Rows are points. Each copy is the shape, with its points in the same order, stretched, turned, moved and blurred by noise. Say if it was mirrored as well.

Shape, 7 rows:
[[ 38 -34 -24]
 [ -9  39  28]
 [ -5  47 -21]
 [ 18 -53   3]
 [-13  29  54]
 [-15  35 -31]
 [ 53  17 -17]]
Copy 1, 7 rows:
[[ 22  63  30]
 [ -5 -29 -34]
 [-30  22 -46]
 [ 22  29  58]
 [  8 -55 -19]
 [-44  28 -28]
 [ 30  55 -35]]
Copy 1 is: mirrored
Copy 2 (7 x 3):
[[-12 -16  49]
 [ 10  40 -38]
 [-13  61  -7]
 [-10 -48  21]
 [ 21  23 -66]
 [-27  57  -4]
 [ 33  22  45]]
Copy 2 is: mirrored

Shape:
[[-24 -25  64 -32]
 [ 22 -82   8  45]
 [-12  43 -20   4]
 [  6   0  44  26]
 [ 55 -28 -13  -2]
 [-34  38  -7 -26]
 [  5  17 -55 -60]
 [ 36 -38 -11  18]]
Copy 1:
[[ 15 -25  73  15]
 [-42 -52 -22  41]
 [ 11  56  14  -9]
 [ 31  -4   9  20]
 [-30 -32 -20 -26]
 [ 12  54  52  -9]
 [-39  34  37 -53]
 [-30 -25 -22  -2]]
Copy 1 is: only turned
Copy 2 (8 x 4):
[[-59 -59   4   0]
 [ 13 -52  21  71]
 [ -8  57 -27 -16]
 [-22 -31 -37  23]
 [ 40  -9  15   0]
 [-39  49 -14 -21]
 [ 13  61  34 -52]
 [ 26 -17  24  18]]
Copy 2 is: mirrored
Copy 3:
[[-54 -60  49  27]
 [ 69 -18   2  22]
 [-35  31 -25 -27]
 [ -4  -2 -11  26]
 [ 41 -25 -41 -19]
 [-57  12  11 -26]
 [-19  -5 -13 -79]
 [ 52 -14 -28 -10]]
Copy 3 is: mirrored

Shape:
[[ 39  -7 -29  40  28   4]
 [-59  34  -3 -40  25   5]
 [ 30  40 -58  20 -19  -4]
 [-14  28 -28  32 -32  73]
 [-13  33  42  -1  17  15]
 [-54 -28  43 -41  21 -22]
 [ 75 -20  57 -34   3   9]
 [-38 -11  15 -26  34   1]
 [ 17  50   6  40 -33  -7]]
Copy 1:
[[ 42 -14  39   4  35 -10]
 [-12  -4 -38  -1 -23  46]
 [ 28  19  -9   0  10 -47]
 [ 58 -30 -11  68  -2 -23]
 [  0  11  22  18 -30  31]
 [-43 -35  11 -33 -46  66]
 [ 32  -1  79 -34 -55  15]
 [  0 -24   5 -14 -15  48]
 [-16  20  22  31 -24 -25]]
Copy 1 is: only turned
Copy 2:
[[ 26  63  17   7   1  49]
 [-39 -46 -37  -4 -56  28]
 [ 11  92 -16 -20 -33  15]
 [-71  65  36 -30 -30  19]
 [-13 -24  33  15 -43   1]
 [-18 -92 -26  17  11   3]
 [ 65 -25  66 -37  19 -14]
 [-20 -55 -12   9 -11  32]
 [ -1  70  31  18 -42 -33]]
Copy 2 is: mirrored
Copy 3 (9 x 6):
[[ 20 -12  19  54  48 -12]
 [-46  37  49 -58  28  22]
 [-26  16  11  64  17  41]
 [-10  71  49  36 -20 -14]
 [  1   0  75 -25  11   4]
 [-17 -24  21 -88  16 -14]
 [ 91 -29  26 -14 -11  33]
 [ -3   3  24 -55  34 -12]
 [-18  -7  70  42 -24  29]]
Copy 3 is: mirrored
Copy 4 (9 x 6):
[[-22 -21 -41   5 -14  18]
 [-27  63  36 -13  30  16]
 [  6  30 -60 -28 -12  -4]
 [ 51  36  -8 -17 -34  41]
 [  6  36  21  37  14  -1]
 [-53  25  73  11  -2 -27]
 [ 28 -41  17  24  23 -61]
 [-40  18  46   1   8   7]
 [ 23  49 -39  23 -25 -28]]
Copy 4 is: only turned

Shape:
[[  16   20  -10   18    0    8    3   -1]
 [ -25  -18    2   12    5   17    0   26]
 [ -36   24   13  -16   20  -16    5   -1]
 [  27    5   17  -24   19   -2  -15    5]
 [ -18   14    2  -19   26   -8   42   11]
 [  32   12    1  -28   18  -12  -16   -3]
 [  -1   -7   13    9   26   11   11   -5]
 [  10   28   -2  -18   38   10   -4   24]
 [  17   17   10  -15 -110    2   41   52]
 [  22  -24   -2   38   27  -19  -14   27]
 [  29   24  -60   33  -34   -5  -19   19]
 [  21   32   22    5   31   -7  -15    9]]
Copy 1:
[[  2  23   7   6  18  -6  -7  18]
 [ -9 -24  12  11 -20  -5 -20  25]
 [-38  -9   1   0  -5  -8  32  -4]
 [  5  14  23 -32   5 -16   7   0]
 [-27 -15  26  20  13 -16  28  -6]
 [  3  17  14 -37  21 -24  11  -3]
 [  8  -7  19   3   2   9  10   8]
 [-19  13  38 -21  14 -11  13  28]
 [-30  34  18  60 -24 -84 -69 -27]
 [ 33 -13   6   0  -6 -30  -2  52]
 [ -2  28 -20   6  34 -45 -46  49]
 [  0  28  23 -19   0  -7  26  27]]
Copy 1 is: mirrored
Copy 2, 12 rows:
[[  8 -16 -15  13  -8  13 -17   1]
 [ -8   8  18 -14 -38  14 -28   6]
 [-16  27   5 -18  30  21 -14   7]
 [ 40   7  15 -11  15   7 -12 -12]
 [-18  40 -13   8   8  22  11  -6]
 [ 39   7  -4 -11  24   8  -7 -16]
 [ -5  -1  17   0  -7  18 -12 -28]
 [ 26  25 -12   3  17  42 -23  -7]
 [  4  -2  -2  37 -46 -57  55 114]
 [ 19   3   8   7 -21 -19 -71 -23]
 [ 18 -36 -65   7 -39  -2 -41  46]
 [ 27   6  12   6  32  21 -39  -7]]
Copy 2 is: mirrored
Copy 3:
[[ 24  -8   5  25   3   0  14   5]
 [-41 -19  10  14  24  -2  -9 -13]
 [-26  29  34  -9  -7 -25  24  -9]
 [ 26  -8  12 -23  -3 -20  -9   8]
 [-24  23  19 -10  22 -32  28  24]
 [ 47   9  -3 -21  -6 -13  -3   5]
 [ -2 -20  24   1  23 -20  13  -4]
 [ 14  12  20   3  22 -33 -15  22]
 [-32 -30 -52  32 -50  79  12  77]
 [  4 -37 -27  23   7 -49   5 -33]
 [ 37  18 -46  60 -11  23  13  -5]
 [ 28  -9  34   9  -8 -47  -2   3]]
Copy 3 is: only turned
Copy 4, 12 rows:
[[  3  -6 -20  -8  -7  -1  15 -22]
 [  1   8 -13  18  -3  32 -20  13]
 [-10  10 -22  10  44 -27 -21  12]
 [ 14 -11  -7 -34  43  13  14 -12]
 [-23  20 -18   0  32 -10  17  36]
 [ 18  -7 -10 -46  34  -9   9 -16]
 [-25 -12 -21   2  18  24   9   3]
 [  8  25 -27 -24  48  13  15 -16]
 [ 19  50 121  21 -65 -44   3  -4]
 [ 46 -34 -27  -5   5  46  25   2]
 [ 65   0 -12 -22 -61 -11  -3 -29]
 [ 21  -7 -26  -7  54  -6  24 -32]]
Copy 4 is: only turned

Shape (12 x 9):
[[ 13 -42  53 -34  31 -27  11  31  58]
 [  7 -32  25  17  15 -41  11  52  89]
 [  4 -16  25 -35   2 -38 -14 -42   2]
 [ 45 -22 -65 -20  -5   0   9 -60 -26]
 [ 33   2 -26 -28 -23  54 -57  34 -19]
 [ 19 -55  55 -32  11 -29  32  34  34]
 [-22 -68 -13  25 -28  19  -4 -11   4]
 [ -1 -33  47 -37 -34 -51  38  56  54]
 [ -7 -26  -3 -10  38 -31  29  12 -15]
 [-11  22   6 -10  24  -6  46 -26  20]
 [ 49  36 -18  21  -6  -2 -39   9 -46]
 [ -4  16 -71 -35  15 -19 -29 -37 -43]]
Copy 1:
[[ -27   31   -5  -36   23   -3   11   86   -7]
 [ -51   54   -7  -22    3   43   49   95  -15]
 [  26   28  -25  -51   14    6   -9    1   15]
 [  27   41  -60   10   52    9    1  -91   24]
 [ -23  -86  -50   24   20   17   24   10  -20]
 [ -14   38  -20  -40   43  -12   31   76   20]
 [ -34   11   11  -17   31   14   49  -29   28]
 [ -42   22  -26  -64    9   23   43   96   33]
 [   5   53  -41  -10    6  -26   26  -18   21]
 [   0   46  -25   -8  -12    0  -20    5   54]
 [  30  -24  -50   26  -22   32   40  -11   -3]
 [  18   24  -80   10    0   -1   -5 -104    6]]
Copy 1 is: mirrored
Copy 2 (12 x 9):
[[ 96  14  18   8  12  66   9 -20 -20]
 [ 75 -40 -10  12   8  83  -3 -53  17]
 [ 33  26 -18  -1 -14   5  24  35  16]
 [-22 -10   9 -50 -60 -26  42  35  32]
 [-50   6 -14  34 -68 -29 -38 -20 -25]
 [ 73  16  21  12  17  56  39 -30 -25]
 [-18 -54  -1  43 -26 -23  -3  -3  19]
 [ 59  -9 -32  24  36  83  35 -41 -23]
 [ 52  22  10 -48  21   0  23   0   1]
 [ 22  14  34 -41  13  65   8  33  20]
 [-47  29 -21  -5 -57 -44 -14 -24  40]
 [ -6  13 -37 -68 -29 -52  -3  62  18]]
Copy 2 is: only turned
Copy 3 (12 x 9):
[[ 25 -35 -18   7  76 -21  -4 -20 -25]
 [ 14 -39 -25  -4  82 -46 -31   5  28]
 [ 18 -20 -15  -4 -21   2  -7 -18 -35]
 [-47   4 -28 -38 -63 -21  52 -28 -14]
 [-53  10 -68  -2  -8  54  31   6 -17]
 [ 21 -35  -6  28  74 -13   0 -44  -8]
 [-22  -2  46 -10  -3  20   2  -9  28]
 [ 47 -17 -24  27  77  -9 -35 -43  23]
 [  3 -12   5  30   0 -33  29  -2   3]
 [-12  18 -10   4  -1 -55  -6  -4 -33]
 [-58 -25 -75  27 -54  16   6  10   7]
 [-16  19 -47 -19 -83 -12  45  23 -16]]
Copy 3 is: only turned
